Rows are points. The points of each table are mixes of a few directions, plus a little noise. Count the directions of each table, and those that both share. Where both have some left over, give the other angles between the two spaces (their principal angles), to ten degrees, smallest first.

First (7 x 2):
0.032, -0.017
0.014, -0.005
0.026, -0.013
0.045, -0.022
-0.028, 0.013
-0.085, 0.042
-0.007, 0.005
Second (7 x 2):
-0.091, 0.044
-0.013, 0.007
0.045, -0.022
0.004, -0.002
0.014, -0.007
0.010, -0.005
0.032, -0.015
Directions: first 1, second 1, shared 1

First (4 x 3):
0.038, 0.050, -0.013
-0.005, -0.005, 0.001
0.018, 0.025, -0.005
-0.051, -0.067, 0.018
Second (4 x 3):
0.053, -0.025, 0.061
-0.037, 0.015, -0.042
-0.001, -0.008, -0.033
-0.019, 0.018, 0.015
Directions: first 1, second 2, shared 0; angles 90

First (8 x 6):
-0.045, -0.041, -0.028, -0.025, -0.015, -0.052
-0.032, 0.012, 0.001, 0.004, -0.040, -0.028
0.060, 0.032, 0.037, 0.022, 0.020, 0.073
0.012, 0.019, 0.015, 0.027, 0.012, 0.020
-0.028, -0.026, -0.009, -0.008, -0.010, -0.024
0.043, -0.003, 0.032, -0.002, 0.001, 0.061
-0.027, 0.004, -0.057, -0.047, -0.009, -0.075
0.016, 0.005, 0.009, 0.033, 0.041, 0.026
Second (9 x 6):
0.016, -0.014, -0.004, 0.024, -0.004, -0.015
0.041, -0.020, -0.016, 0.057, -0.015, -0.024
-0.040, 0.049, 0.003, -0.067, 0.015, 0.060
-0.006, -0.043, 0.019, 0.008, 0.002, -0.049
0.025, 0.067, -0.038, 0.007, -0.007, 0.079
-0.030, -0.013, 0.022, -0.032, 0.012, -0.016
0.013, 0.051, -0.027, -0.003, -0.004, 0.060
-0.003, -0.032, 0.012, 0.007, 0.000, -0.034
-0.015, -0.051, 0.029, -0.002, 0.004, -0.060
Directions: first 4, second 2, shared 0; angles 40, 70

First (8 x 9):
-0.055, -0.045, 0.005, -0.001, -0.042, 0.019, -0.052, -0.015, 0.052
0.020, 0.003, -0.031, -0.006, 0.006, 0.001, 0.004, 0.024, 0.015
0.018, 0.002, -0.048, -0.016, 0.003, 0.010, -0.022, 0.038, 0.037
-0.027, -0.043, 0.031, 0.036, -0.026, -0.006, 0.059, -0.033, -0.006
0.010, 0.081, 0.094, -0.009, 0.050, -0.027, -0.012, -0.054, -0.121
0.021, 0.003, -0.042, -0.011, 0.005, 0.006, -0.007, 0.034, 0.026
0.002, 0.002, 0.017, 0.012, 0.004, -0.008, 0.028, -0.012, -0.024
0.010, -0.004, -0.025, -0.004, -0.001, 0.004, 0.001, 0.019, 0.019
Second (10 x 9):
0.005, -0.021, -0.005, 0.023, 0.002, -0.003, 0.116, -0.020, 0.001
-0.008, -0.014, 0.011, 0.010, -0.017, -0.005, -0.041, 0.010, -0.006
0.004, 0.036, -0.008, -0.034, 0.017, 0.008, -0.072, 0.011, 0.005
-0.018, -0.048, 0.026, 0.041, -0.043, -0.015, -0.038, 0.011, -0.015
-0.009, -0.018, 0.013, 0.015, -0.020, -0.006, -0.042, 0.009, -0.007
-0.026, -0.055, 0.035, 0.044, -0.056, -0.019, -0.088, 0.021, -0.018
0.018, 0.067, -0.028, -0.060, 0.050, 0.019, -0.016, -0.002, 0.016
0.017, 0.018, -0.020, -0.011, 0.030, 0.009, 0.110, -0.021, 0.011
0.003, -0.012, -0.003, 0.012, 0.000, -0.002, 0.061, -0.011, 0.000
0.015, 0.047, -0.023, -0.041, 0.038, 0.014, 0.008, -0.005, 0.012
Directions: first 3, second 2, shared 1; angles 50

First (8 x 11):
-0.022, -0.023, -0.007, -0.013, -0.007, 0.025, 0.006, -0.024, -0.030, -0.010, -0.034
0.022, 0.022, 0.012, 0.002, -0.011, -0.021, -0.036, 0.035, 0.020, 0.010, 0.033
0.013, 0.014, 0.018, -0.018, -0.034, -0.007, -0.074, 0.039, -0.004, 0.005, 0.019
0.005, 0.009, 0.015, -0.021, -0.035, 0.001, -0.070, 0.030, -0.013, 0.003, 0.009
-0.008, -0.008, -0.001, -0.008, -0.007, 0.009, -0.006, -0.005, -0.013, -0.003, -0.011
-0.016, -0.016, 0.008, -0.031, -0.038, 0.023, -0.057, 0.005, -0.041, -0.008, -0.023
0.013, 0.010, -0.014, 0.039, 0.051, -0.023, 0.085, -0.018, 0.043, 0.006, 0.017
-0.006, -0.011, -0.033, 0.050, 0.082, -0.008, 0.154, -0.060, 0.038, -0.002, -0.011
Second (9 x 11):
-0.034, 0.042, 0.007, -0.079, -0.024, -0.054, -0.029, 0.027, 0.005, 0.033, 0.027
0.002, -0.077, -0.010, 0.007, 0.044, 0.022, -0.040, -0.034, 0.003, -0.018, -0.016
0.010, 0.004, 0.002, 0.040, -0.081, 0.018, -0.009, -0.001, -0.045, -0.032, -0.030
0.019, -0.001, 0.004, 0.028, -0.062, -0.026, -0.029, 0.011, -0.017, -0.039, 0.009
0.014, 0.019, 0.018, -0.002, 0.028, 0.077, -0.004, 0.028, -0.010, 0.012, -0.004
0.003, -0.010, -0.010, 0.048, -0.008, -0.031, 0.004, -0.025, 0.027, 0.047, -0.014
-0.001, 0.001, -0.005, -0.022, 0.030, -0.083, 0.016, 0.001, 0.045, -0.010, 0.054
0.019, -0.009, -0.005, 0.017, 0.096, 0.035, 0.056, -0.005, 0.039, 0.001, 0.015
-0.033, 0.029, 0.002, -0.035, -0.026, 0.040, 0.034, -0.004, -0.045, 0.009, -0.040
Directions: first 2, second 6, shared 2
